Each point is reached from the start by the listed moves, each made 0, 1 or 2 times, or once backwards (-1), plus a little noise. Is the number of moves made odd or even? Then give how often each move was made.

Moves:
(1): [-22,35,-126]
(2): [-114,109,16]
(3): [146,80,44]
Start: [-42,-82,-62]
Points:
[-77,-26,-319] => even (2, 0, 0)
[-96,-231,-242] => odd (1, -1, -1)
[143,187,53] => odd (0, 1, 2)
[-172,-198,10] => even (-1, 0, -1)
[214,-116,-37] => even (0, -1, 1)

Moves:
(1): [69,-9,-69,31,-5,22,30,29,-36,7,60,21]
(2): [12,111,12,21,42,13,-5,-9,-5,-57,50,5]
(3): [76,-19,62,-8,42,1,10,36,17,27,2,-1]
(4): [8,26,-5,126,-55,1,12,-49,2,35,-38,-50]
(5): [13,-42,-54,95,79,-109,30,75,61,-33,-11,-18]
(6): [-58,-37,26,41,36,84,-22,65,-29,33,-30,52]
(7): [-48,34,-21,-7,46,13,107,-45,-5,54,-12,16]
(8): [28,37,-35,36,-76,-18,57,124,98,34,-23,43]
(9): [-17,-31,-4,33,-2,16,-6,-24,91,39,59,21]
(10): [-44,43,-1,-1,-11,-59,-38,8,-28,118,49,-30]
(11): [-103,-22,65,20,-84,-1,72,5,-51,10,89,-31]
(12): [8,-22,43,10,-12,-33,0,-24,-59,-7,-3,130]
Start: [65,3,-125,34,17,-49,-52,44,-14,96,40,78]
Points:
[-3,8,113,178,17,-56,-172,202,74,404,368,58] => even (0, 1, 2, 0, 0, 1, -1, 0, 2, 2, 1, 0)
[-131,-135,-52,335,-354,-112,132,-144,95,286,237,-98] => even (0, -1, 0, 2, 0, -1, 0, 0, 2, 0, 2, 0)
[-109,144,112,313,-117,178,-65,35,-197,373,89,38] => odd (0, 1, 1, 2, -1, 2, 0, 0, 0, 1, 1, 0)
[-288,-136,230,-10,-106,-62,-132,220,-364,147,130,340] => odd (-1, 0, 0, -1, 0, 2, -1, 0, -1, 1, 2, 2)
[-20,-277,-118,283,93,-151,120,696,441,443,157,128] => odd (0, -1, 2, -1, 2, 2, 0, 2, 2, 1, 1, -1)
[-240,-122,-221,399,-345,57,-14,344,-55,539,339,-44] => odd (2, -1, -1, 1, 0, 2, -1, 1, 1, 2, 2, -1)

Moves:
(1): [77,11,24,-4,9,1,-19,-52,14,61,86,-24,16,40,-34,41,-9,-35,-77,-6,25,-48,71,-4,-17]
(2): [0,60,5,26,38,-11,-10,-30,2,-21,26,34,-13,56,5,39,-20,36,11,3,-20,-17,2,20,25]
(3): [18,7,75,1,43,-5,23,109,20,1,-20,-13,11,12,82,-35,-57,51,14,-59,28,2,-10,-41,4]
(4): [39,7,-37,44,-123,14,-87,-63,91,35,-6,4,-56,-38,114,34,-45,-11,-45,41,-55,4,-52,11,2]
(5): [-28,-38,-54,25,43,-54,-67,4,41,48,74,29,-13,27,-96,-13,10,-14,-5,-24,11,-16,24,-27,-61]
(6): [-48,-23,-22,39,-17,136,-14,-35,7,2,18,46,56,-6,75,-86,-81,-7,26,37,35,-38,23,-32,82]
(7): [-23,-39,80,57,111,11,116,-46,-33,11,5,-34,10,-85,-63,-23,-33,-44,11,-55,17,-108,-36,24,57]
(8): [32,18,2,21,-37,36,-14,7,-44,-50,-16,-37,-20,42,-92,-24,-12,-8,-11,-55,30,-26,-41,21,29]
(9): [27,12,-10,-24,-1,2,6,11,48,-30,56,24,31,8,-43,22,-23,-21,-10,-44,-25,-86,19,5,43]
(10): [33,67,51,-24,-62,17,27,62,-14,84,-64,-15,-107,-28,-89,40,24,76,45,-15,22,44,-35,42,-25]
(11): [-38,16,44,14,-46,-14,-32,55,-91,-18,93,-10,9,11,25,-29,-24,65,-10,16,-9,16,-20,-1,-2]
(12): [10,-48,-29,21,-16,-21,-3,-23,-55,-26,6,61,-30,-27,33,-80,-24,7,10,-5,16,-36,33,-9,28]
(13): [51,4,76,14,18,12,43,-5,-7,83,-154,49,131,4,56,-43,-10,-18,-62,-89,-84,-37,-27,-7,10]
(14): [-9,-53,38,-23,-45,30,-6,18,70,-3,26,16,-71,45,20,-32,19,19,-11,34,-31,-36,-11,9,-8]
(15): [22,10,-80,3,-32,48,-19,50,8,75,1,28,1,7,80,-8,-7,50,-99,26,29,-34,-12,-51,-128]
(16): [-39,-70,44,-85,-4,-36,-1,64,-9,-4,-32,2,61,58,-61,125,54,22,52,-26,85,-11,-24,-48,-27]
(17): [28,-45,-19,102,-17,56,-21,52,-2,-66,77,-2,3,-14,11,30,98,109,-30,-70,-12,27,72,45,38]
(18): [23,-29,18,-53,-4,-17,15,10,57,3,-61,-10,-16,-13,-66,40,-15,105,-11,5,-3,50,-11,-46,-62]
(19): [65,59,-29,7,-21,-54,9,-71,6,58,-24,-40,41,10,-21,-10,42,-7,33,58,-4,-16,-30,0,11]
(20): [10,-27,40,8,18,-20,-9,46,-11,-10,-15,-4,-14,-28,-52,16,-3,-18,-35,54,29,-35,-11,26,35]
(21): [-56,89,-30,-12,-23,-80,14,-11,7,90,2,-72,38,38,-29,0,7,19,-106,-25,67,-69,44,-9,-9]
(22): [12,-129,-31,9,24,-18,75,-14,51,-18,-26,32,68,-34,33,28,-94,-37,2,19,-10,87,-42,152,29]
(23): [-65,25,-33,83,12,-35,-4,-87,48,-50,-6,-40,41,13,-21,32,30,-50,140,19,-16,-53,187,-24,-114]
(24): [-3,14,-9,-60,9,22,-64,-36,32,-22,-19,-46,-35,-16,36,-8,1,33,50,48,0,4,10,74,-8]
Start: [-62,-184,-101,-33,-31,24,7,-23,36,-41,72,-16,-63,10,-30,-49,-72,-43,-115,-2,-37,36,-4,-30,-76]
Points:
[-288,-29,-123,234,-48,77,-328,-67,430,307,353,-206,-119,-19,308,-25,-307,3,-35,20,49,-288,394,-32,-484] => odd (1, 0, 2, 2, 2, 1, 1, -1, 0, 1, 1, -1, 0, 0, 1, 0, 0, -1, -1, 0, 1, 0, 2, 2)
[71,-447,87,462,85,200,-54,-524,530,-190,242,230,28,76,596,-167,-290,-153,130,-129,-367,-381,540,-105,48] => even (2, 2, 2, 2, 0, 1, 1, -1, 0, -1, -1, 2, 1, 2, -1, 0, 1, 0, 0, -1, -1, 0, 2, 0)
[21,-949,196,57,634,-153,97,58,2,-232,-78,288,228,-267,-204,143,2,-38,-124,-398,-75,-105,-61,344,293] => odd (0, 1, 0, 0, 2, -1, 2, -1, 0, -1, -1, 2, 2, -1, -1, 2, 2, 0, -1, 2, -1, 1, -1, 2)
